Each point is reached from the start by the listed moves, each made 0, 1 or 2 times, or once backwards (-1), plus a little noise. Is the number of moves made odd or even? Then give how often each move was made.
In the rows, 128 means zero.

Moves:
(1): [167 123 134 121 133 133]
(2): [131 182 146 128 130 131]
(3): [120 118 182 138 142 116]
Start: [164 133 125 118 147 127]
Points:
[179 199  90 110 136 142] => even (0, 1, -1)
[107 119 225 140 170 100] => odd (-1, 0, 2)
[198  77 113 113 150 130] => even (1, -1, 0)
[145 113 234 137 174  97] => even (0, 0, 2)
[122  84  98 125 143 122] => even (-1, -1, 0)

Moves:
(1): [159 134 131 128 131 122 133 130 131 130 129 126 129]
(2): [120 171 123 136 133 129 133 132 134 124 137 124 130]
(3): [124 129 164 127 127 126 122 122 120 128 138 133 132]
(4): [128 120 130 159 128 126 130 133 125 127 134 122 129]
(5): [124 117 132 127 173 127 121 128 125 126 134 137 139]
(6): [133 127 135 126 131 171 124 125 132 121 127 133 128]
(7): [120 119 142 127 136 129 176 134 124 137 128 130 125]
(8): [125 126 131 126 127 127 122 162 124 128 125 129 124]
(9): [126 124 134 130 128 123 132 129 156 131 125 127 128]
(10): [125 133 126 135 134 131 120 134 124 175 125 120 122]
(11): [129 122 117 123 121 129 126 135 131 134 171 133 122]
(12): [128 130 127 135 125 128 128 127 128 131 125 159 134]
Start: [157 131 118 121 126 119 125 121  95 136 153 134 130]
Points:
[109  67 200  70 169 122 127 150  62 198 203 133 120] => odd (-1, -1, 2, -1, 1, 0, 1, 1, 0, 1, 1, -1)
[128 150 207 101 126 154 214 129 148 168 249 224 135] => odd (0, 1, 2, -1, 0, 1, 2, 0, 2, 0, 2, 2)
[ 95 112 217 171 175 159 201 164  74  96 241 161 143] => odd (-1, 1, 2, 2, 1, 1, 2, 1, 0, -1, 1, 0)
[170  95 200  79 231 194 200 125 119 149 208 178 145] => odd (1, 0, 1, -1, 2, 2, 2, 0, 1, 0, 1, 0)
[158  82 154 110 108 115 101 184  75 148 189 181 124] => even (0, -1, 1, 0, 0, 0, 0, 2, 0, 0, 1, 1)

Moves:
(1): [157 129 129 134 125 133 129 123 129 142 129 130 121 133 129 135 125 128
 124 120 128 130 121 131]
(2): [131 157 130 126 133 123 135 124 133 126 126 124 120 122 128 122 123 137
 127 121 127 127 133 125]
(3): [131 127 158 127 122 119 122 134 124 122 131 118 129 134 127 127 129 131
 125 127 132 128 128 125]
(4): [126 130 134 151 128 125 134 125 129 128 127 126 122 133 124 128 129 122
 130 126 129 126 128 130]
(5): [125 122 137 128 159 131 126 119 124 129 132 132 130 122 133 131 130 119
 134 130 131 136 124 128]
(6): [131 129 136 133 125 153 134 128 131 124 129 126 125 126 133 136 126 132
 131 129 126 126 131 121]
(7): [128 123 133 118 126 121 154 124 129 128 132 131 131 130 134 126 129 131
 131 128 125 129 124 138]
(8): [134 135 120 134 129 124 132 156 125 124 129 130 125 125 132 121 129 133
 132 137 129 136 118 128]
(9): [126 126 126 129 132 125 122 137 156 125 132 128 122 128 137 129 131 127
 120 125 130 127 136 133]
(10): [119 133 139 139 125 138 124 129 123 163 129 127 129 123 138 134 125 130
 120 132 119 129 130 127]
(11): [127 126 120 137 120 126 124 122 130 124 161 128 135 124 121 133 118 147
 122 139 136 124 124 124]
(12): [128 127 140 127 123 132 123 125 126 122 127 158 128 127 128 123 125 128
 131 122 123 128 128 128]
(13): [130 132 133 130 130 134 129 130 133 129 132 126 155 124 123 131 126 124
 125 119 126 130 130 121]
(14): [120 141 121 128 132 133 127 127 132 140 133 130 124 166 133 139 140 127
 124 127 142 133 120 118]
(15): [126 126 124 127 119 125 128 126 121 119 129 128 140 129 160 134 122 127
 124 120 138 131 127 134]
(16): [129 127 125 127 132 119 135 140 124 118 126 126 127 125 117 163 125 123
 129 130 123 122 141 135]
(17): [132 133 126 126 124 128 130 121 121 124 131 131 128 121 136 138 172 126
 129 130 128 130 124 135]
(18): [135 119 122 130 141 116 122 124 129 125 108 124 135 132 131 127 131 161
 128 130 119 128 126 121]
(19): [130 127 131 129 125 117 125 126 137 138 122 128 133 124 125 123 127 130
 166 136 139 134 138 128]
(20): [134 138 128 129 124 123 130 115 135 126 124 132 144 132 133 130 123 127
 114 157 138 123 123 127]
(21): [124 124 133 128 124 131 138 125 124 130 120 134 126 122 121 130 127 134
 119 121 152 145 128 122]
(22): [128 132 126 130 119 131 126 124 132 127 129 128 116 136 131 132 127 130
 126 132 113 156 127 127]
(23): [140 129 126 130 129 129 135 134 118 125 135 126 125 134 130 122 135 129
 121 132 131 129 155 133]
(24): [125 135 128 125 129 135 125 132 126 125 125 127 129 136 127 128 128 132
 128 130 129 132 127 155]
Start: [146 111 122 118 145 135 134 137 128 130 126 111 114 121 128 136 137 138
 133 118 121 108 127 106]
Points:
[190  96  99 116 138 122 141 127 131  91  57 161  77 171 229 125 200 203
  75  73 164 187  76  75] => odd (1, 0, 0, 0, 0, 0, 0, 1, 1, -1, -1, 1, -1, 1, 2, -1, 1, 2, -1, 0, 2, 1, 0, -1)
[128 195 181 153 104 123 208 169 101 141 174 140 185 127 204  78  69 202
  21 121 169 193 141 120] => even (-1, 2, 1, 1, 0, -1, 2, 2, 0, 2, 1, 1, 2, 0, 2, -1, -1, 0, -1, 1, 2, 1, 2, 1)
[246 154  90 125  68 142 241 149 156  91 124 193  56 151 222 110 236 117
  41 142 183 178 119 173] => even (2, 0, -1, 1, -1, 0, 2, 2, 2, -1, -1, 1, -1, 0, 1, -1, 2, -1, -1, 2, 2, 1, 2, 0)
[162 186  56 120 166  90 145 235 179 105  99 121 149 143 221 169  92 233
 127 160 128  66 224 110] => odd (-1, 2, -1, -1, -1, 1, 0, 2, 2, 1, 0, 1, 0, 1, 2, 2, -1, 2, 1, 1, -1, -1, 2, 0)
[163 107 198 153 164 156 171 204 137  63 128  57 108 176  93 209 120  63
 110 106 141 187 218 165] => even (0, -1, 2, 2, 1, 1, 0, 0, 1, -1, -1, -1, 2, 0, 0, 2, -1, -1, 0, 0, 1, 2, 2, 2)
[205 128 235 131 129 204  59  80 196 146 143 150  55 101 196 137  97 153
  73 116  48 126 106  65] => even (2, 1, 2, -1, 1, 2, -1, -1, 2, 1, 0, 2, -1, -1, 0, -1, 0, 0, -1, 1, -1, 2, -1, -1)
[191 184 141  76 173 128 219 138 117 139  80 165 146  44 148 200 193 140
 160 128 111 145 148 205] => odd (1, 2, -1, -1, 1, 0, 2, 1, 0, 1, -1, 1, 1, -1, 0, 2, 2, 0, 1, 1, 1, 0, 0, 2)
[122 122 214  70 182  55 149 157 176 100 108  89 100  69  93 171 183  78
 207 120 122 109 210 183] => even (-1, 1, 2, 0, 1, -1, 1, -1, 2, 0, -1, 0, 0, -1, -1, 2, 1, -1, 2, 0, 0, 0, 0, 1)
[215 156 145 183 179 157 200 156 136 171 147 108 119 124 202 151 177 249
 100 181 107 127 148 139] => odd (1, 1, 0, 1, 1, 2, 2, 2, 1, 2, 1, 0, 0, 0, 0, 0, 1, 2, 0, 1, 0, 0, 2, 1)

Moves:
(1): [140 134 118 119 137 128 132 128 141 126 134 129 119 125 116 138 122 120
 125 121 140 132 127 127 120 117]
(2): [126 136 136 121 132 129 140 132 125 130 128 146 122 128 126 132 120 120
 141 139 119 123 118 129 129 144]
(3): [126 112 144 129 133 115 129 130 128 135 125 131 131 133 140 115 131 128
 117 116 132 116 128 127 125 124]
(4): [137 127 128 133 136 138 142 119 122 121 117 128 121 132 119 133 133 123
 121 129 123 124 134 125 129 126]
(5): [131 131 117 127 130 118 121 122 130 125 110 137 138 142 127 131 129 129
 140 122 137 120 155 122 126 122]
(6): [141 134 118 130 127 124 140 129 125 127 125 133 135 126 123 123 130 129
 133 113 130 143 121 136 132 126]
(7): [123 129 129 125 117 131 126 124 145 119 123 124 149 124 134 127 126 124
 109 124 129 131 119 131 125 121]
(8): [128 147 127 132 149 120 139 135 130 120 139 127 131 129 103 130 113 133
 111 126 135 126 139 138 133 150]
(9): [126 120 128 132 117 128 141 123 135 137 113 123 133 128 126 112 118 132
 134 120 127 121 131 122 131 122]
(10): [131 129 132 109 136 127 133 128 132 147 112 129 127 124 126 130 160 134
 125 144 123 121 126 128 140 146]
(11): [129 138 133 133 135 117 124 109 130 124 135 118 144 132 130 124 132 133
 133 125 137 128 129 118 130 120]
(12): [126 126 119 135 132 129 147 132 116 142 134 127 131 136 130 134 131 132
 132 128 127 127 133 120 131 122]
(13): [128 116 118 131 136 121 123 127 120 139 133 129 134 135 119 121 142 115
 133 130 132 126 119 136 144 133]
(14): [140 138 119 134 118 127 137 132 126 125 132 127 128 128 121 126 132 125
 128 126 138 117 139 118 135 131]
(15): [126 127 125 138 134 119 130 141 126 131 123 120 124 123 130 131 126 124
 129 130 121 126 124 125 127 126]
(16): [130 130 141 136 135 139 124 126 140 135 138 135 127 122 139 134 124 131
 129 130 131 123 121 124 126 143]
(17): [126 124 120 127 127 123 123 119 123 117 120 140 131 119 127 133 128 134
 124 132 129 127 118 135 127 120]
(18): [141 121 133 112 129 123 128 138 134 125 104 120 140 128 129 131 114 140
 127 137 140 129 124 123 124 130]
(19): [129 123 119 122 130 133 134 134 128 133 130 128 129 132 132 125 126 126
 138 121 114 128 118 115 137 124]
(20): [120 117 141 124 135 131 139 138 142 111 125 136 133 143 103 130 144 146
 121 140 122 124 122 135 123 126]
(21): [122 135 135 132 128 137 118 128 124 122 120 133 123 129 122 136 129 126
 121 124 135 120 118 127 118 126]
(22): [127 126 129 127 112 124 127 131 140 124 117 138 118 137 126 133 127 127
 129 118 138 137 115 116 150 130]
(23): [109 128 124 124 128 137 132 137 137 114 134 137 131 123 115 131 140 125
 126 120 150 140 133 111 135 127]
(24): [131 129 123 129 130 124 136 126 119 128 130 120 130 126 138 141 130 127
 139 115 138 118 135 137 128 137]
Start: [120 131 129 137 114 134 116 132 111 146 121 123 119 145 143 126 118 114
 149 132 122 139 124 134 115 124]
Points:
[178  77 118  97 170  83 126 188 124  94  48 153 148 205  86 125 118 141
 165 106 145 142 130 121  42  17] => even (2, 0, 2, 0, 2, 2, -1, -1, -1, -1, 0, 0, 0, 0, 1, -1, 0, 2, 1, 2, 1, -1, 0, -1)
[162 237  82 249 191 133 123 104  47 132 219 128  89 104 108 192  61 116
 119  89 158 165  89 178  91 137] => odd (1, -1, -1, 0, -1, 2, -1, 2, -1, -1, 1, 2, 0, 0, 1, 2, 2, -1, -1, -1, 2, 0, -1, 0)
[161 133 153 116 137  85 199 153 185 188  32  82 178 174 129 165 162 166
 152 133 194 135  88  81 164 145] => odd (1, 0, 0, 0, 0, 1, 1, 0, 1, 2, 2, 2, 0, 0, 2, 1, -1, 2, -1, 1, 0, 2, 0, 1)
[142 143 217 172  78 172  85 104 188 120  92  78 150 171 118 111  50 177
 121 149 186 114  87  81  93 114] => odd (0, -1, -1, 0, -1, -1, 0, 0, 2, -1, 2, 0, 0, 1, -1, 2, -1, 2, -1, 1, 2, 1, -1, -1)

Moves:
(1): [126 119 124 137 128 126 133 126 138 131 132 125 127 130 129 118 122 137
 126 133 130 124 128 127 131 139 139]
(2): [121 120 122 143 129 128 136 117 115 133 128 133 125 125 122 129 131 131
 130 136 122 129 135 123 124 140 106]
(3): [141 140 132 120 124 126 118 139 136 135 122 126 144 130 125 136 137 132
 131 139 126 136 123 130 128 137 122]
(4): [122 117 126 129 120 127 121 124 120 120 115 129 122 121 135 135 125 132
 122 125 139 125 140 138 132 124 141]
(5): [128 121 142 128 130 128 129 129 118 123 119 113 120 132 121 130 126 124
 130 134 127 124 131 134 128 138 133]
(6): [114 114 123 132 134 126 122 119 124 141 128 118 125 123 132 132 125 115
 123 138 124 123 120 126 129 124 132]
(7): [125 128 132 139 124 128 129 131 136 127 130 139 124 137 132 125 109 127
 137 118 114 113 131 119 124 127 135]
(8): [119 133 128 127 119 130 120 127 123 130 121 132 143 122 129 119 133 127
 126 118 128 127 128 124 128 122 127]
(9): [135 125 131 134 124 121 128 128 120 124 126 141 128 126 136 114 132 130
 132 134 127 114 127 135 135 119 126]
(10): [133 128 127 128 136 126 131 129 130 127 122 131 124 126 125 126 122 126
 129 122 138 120 124 133 138 121 125]
(11): [137 139 130 132 136 131 148 129 141 130 128 134 121 123 128 135 127 138
 127 117 123 121 124 123 121 126 126]
(12): [139 126 111 119 130 126 136 133 122 131 111 135 138 130 119 125 131 122
 128 128 128 115 123 126 125 134 129]
(13): [146 145 125 132 128 143 136 127 128 128 124 125 107 142 138 126 123 128
 125 134 134 121 126 116 129 122 121]
(14): [133 133 129 127 124 116 129 128 113 125 119 122 119 128 120 137 143 130
 145 124 129 118 117 128 121 130 117]
(15): [138 123 120 135 131 114 137 112 134 134 120 109 126 138 134 111 128 135
 125 137 135 126 130 131 132 114 133]
(16): [108 123 125 125 128 129 123 124 132 120 108 117 129 119 142 124 139 128
 132 130 121 131 133 127 132 128 116]
(17): [133 122 126 112 126 130 131 127 132 130 132 126 127 133 135 127 123 131
 129 129 139 128 128 123 126 131 130]
(18): [149 122 124 121 136 124 130 134 135 128 126 128 121 128 136 119 126 133
 120 114 115 115 133 138 139 128 129]
(19): [129 124 122 117 122 120 126 122 128 122 115 130 142 132 125 121 141 131
 121 128 126 129 119 115 133 124 110]
(20): [133 125 132 135 125 131 126 114 139 128 132 117 127 129 123 124 129 117
 125 136 128 128 127 116 131 122 127]
(21): [113 137 122 126 126 136 143 142 128 123 139 127 131 142 134 130 124 123
 119 124 128 121 136 138 122 121 115]
(22): [123 131 123 130 133 125 133 127 125 123 141 128 141 133 134 126 135 132
 128 127 125 133 136 118 130 129 114]
(23): [135 139 138 135 134 140 124 115 135 133 127 122 128 136 134 132 126 120
 120 117 131 136 112 137 127 130 128]
(24): [134 146 127 120 132 125 126 127 136 130 128 130 125 125 126 130 127 130
 118 127 130 118 125 143 119 124 142]
Start: [135 122 129 118 124 119 135 127 128 139 128 113 123 127 121 118 128 125
 136 131 124 120 145 125 131 131 132]
Points:
[146 105  78  86 116 125 176 171  50  82  93  85 133 189 190  43 147 125
  77 129 114  74 224 143 184  78  87] => odd (-1, -1, -1, 1, 2, 0, -1, 1, 1, -1, -1, 1, 2, -1, 1, 0, -1, 2, 1, -1, 2, 2, -1, -1)
[136 106 114  84  90 147  91 107  64 139  27  95 112  86 131 138 169 105
 132 174 152 105 166  84 145 137 101] => odd (-1, 1, 1, 2, 1, 1, -1, 2, 0, 0, 0, 1, 2, 0, -1, 1, 1, 0, 0, 1, -1, 0, -1, 0)
[230 117 192 127 142 128 145  59 168 191 112  63  83 132 118  97 124 107
 118 180 156  88  57  87 157 119 139] => odd (1, 0, 1, -1, 2, 2, -1, 1, 2, 1, 2, -1, 1, 0, 0, -1, 2, 0, 1, 2, -1, -1, 1, 0)
[106  85  55 151 134  42 165   7 144 157  58  56  91  95 147 105 177 187
 110 138 126  76 128  93 111 112 135] => even (2, 1, -1, 2, -1, 2, 0, 0, -1, -1, 2, 0, 0, 2, 2, 1, 0, 0, 2, 0, -1, 1, 0, 2)

Moves:
(1): [143 133 123 139 127 119 132 138 128 119 137 129 113 130 132 121 129 121
 127 109 126 132 130 108 132 129]
(2): [136 132 131 128 117 128 132 134 112 128 132 135 145 126 136 137 129 128
 125 116 127 129 102 141 133 129]
(3): [142 138 150 130 131 141 139 135 111 121 123 117 128 119 129 112 107 108
 122 139 135 109 147 135 147 114]
(4): [113 125 128 152 126 133 136 123 133 130 114 129 125 153 132 120 119 123
 125 124 139 128 134 133 135 141]
(5): [129 131 118 126 130 125 124 120 113 127 133 130 127 142 134 147 127 133
 123 127 129 134 128 128 129 125]
(6): [133 118 120 124 128 146 125 139 140 139 117 128 132 128 126 138 118 121
 132 129 141 132 123 120 121 131]
(7): [126 140 127 114 130 128 149 140 136 127 129 113 143 141 127 141 127 134
 130 125 106 121 123 136 123 131]
(8): [124 124 118 134 130 129 114 146 120 119 126 116 114 112 136 133 119 135
 120 140 126 121 135 133 118 134]
(9): [126 134 130 122 122 124 126 133 148 127 125 137 136 133 128 120 132 135
 121 132 135 131 139 134 126 128]
(10): [123 129 131 130 127 136 136 129 128 139 121 147 123 119 125 153 132 131
 124 113 116 122 121 135 121 122]
(11): [124 128 135 135 136 136 126 136 131 144 138 134 125 126 122 137 127 101
 120 130 146 134 120 138 127 118]
(12): [122 129 110 121 132 119 152 116 146 119 140 142 125 134 137 127 141 122
 128 145 118 134 139 125 142 132]
(13): [122 104 134 134 122 119 120 132 135 135 137 136 122 135 130 139 121 137
 129 136 121 131 132 122 128 121]
(14): [136 126 144 125 118 118 124 129 116 121 132 134 133 137 133 132 128 121
 140 123 124 133 128 132 117 145]
(15): [135 132 117 121 124 133 129 122 122 147 138 127 113 118 153 116 117 141
 150 131 130 126 129 134 126 132]
(16): [135 140 133 136 116 118 110 132 135 116 126 109 117 128 129 131 120 124
 133 132 121 120 112 139 140 134]
(17): [128 133 142 131 121 127 130 133 120 116 120 118 122 140 127 127 141 139
 147 127 130 122 130 143 133 121]
(18): [138 136 129 142 110 136 146 109 129 126 140 126 120 121 120 142 136 139
 115 126 133 121 130 115 125 135]
(19): [127 127 126 140 142 137 130 125 136 123 121 142 122 130 120 127 119 134
 132 138 135 142 120 128 119 127]
(20): [140 126 127 139 133 125 126 128 129 145 129 125 132 128 130 132 138 121
 125 135 120 122 115 139 114 132]
(21): [128 133 125 120 131 118 143 148 126 151 115 128 118 131 127 129 133 121
 129 129 142 124 114 118 135 135]
(22): [126 141 135 125 128 127 133 126 123 133 122 118 131 119 144 130 142 113
 127 140 119 141 132 120 131 131]
(23): [128 140 118 134 128 121 134 131 133 133 133 132 133 132 127 131 123 117
 142 129 132 124 135 126 122 127]
(24): [134 127 123 127 123 125 135 129 131 123 125 118 126 122 128 125 126 113
 123 125 132 134 121 136 119 116]
Start: [139 147 116  94 117 132 124 110 111 134 130 131 129 149 141 104 142 116
 113 121 134 128 116 131 107 112]
Points:
[182 212  17 110 114  62 225 117 173 169 152  98  88 205 187 130 215  24
  37 134 139 186  41 100 115 169] => even (2, 0, -1, 1, 2, 0, 1, 0, 1, -1, 1, 2, -1, 0, 0, 1, -1, 1, 0, 2, 2, 1, -1, 2)
[167 154 184 200  93 193 189  97 153 177 180 118 143 227 119 101  46  87
 104 146 189  85 150 182 103  85] => even (0, 0, 2, 2, 0, 0, 2, -1, 1, -1, 2, -1, 2, 0, 1, 0, 0, 2, 1, 1, -1, -1, 1, 0)
[151 249 177 154 109 116  79 149  89  18 126  69  86 140 176  69  95  22
  36 156 127 119 224 123 168 141] => even (2, -1, 2, 1, 1, -1, 0, 2, 2, 0, 1, 0, -1, 1, -1, 2, -1, 0, 0, -1, -1, 2, 0, -1)
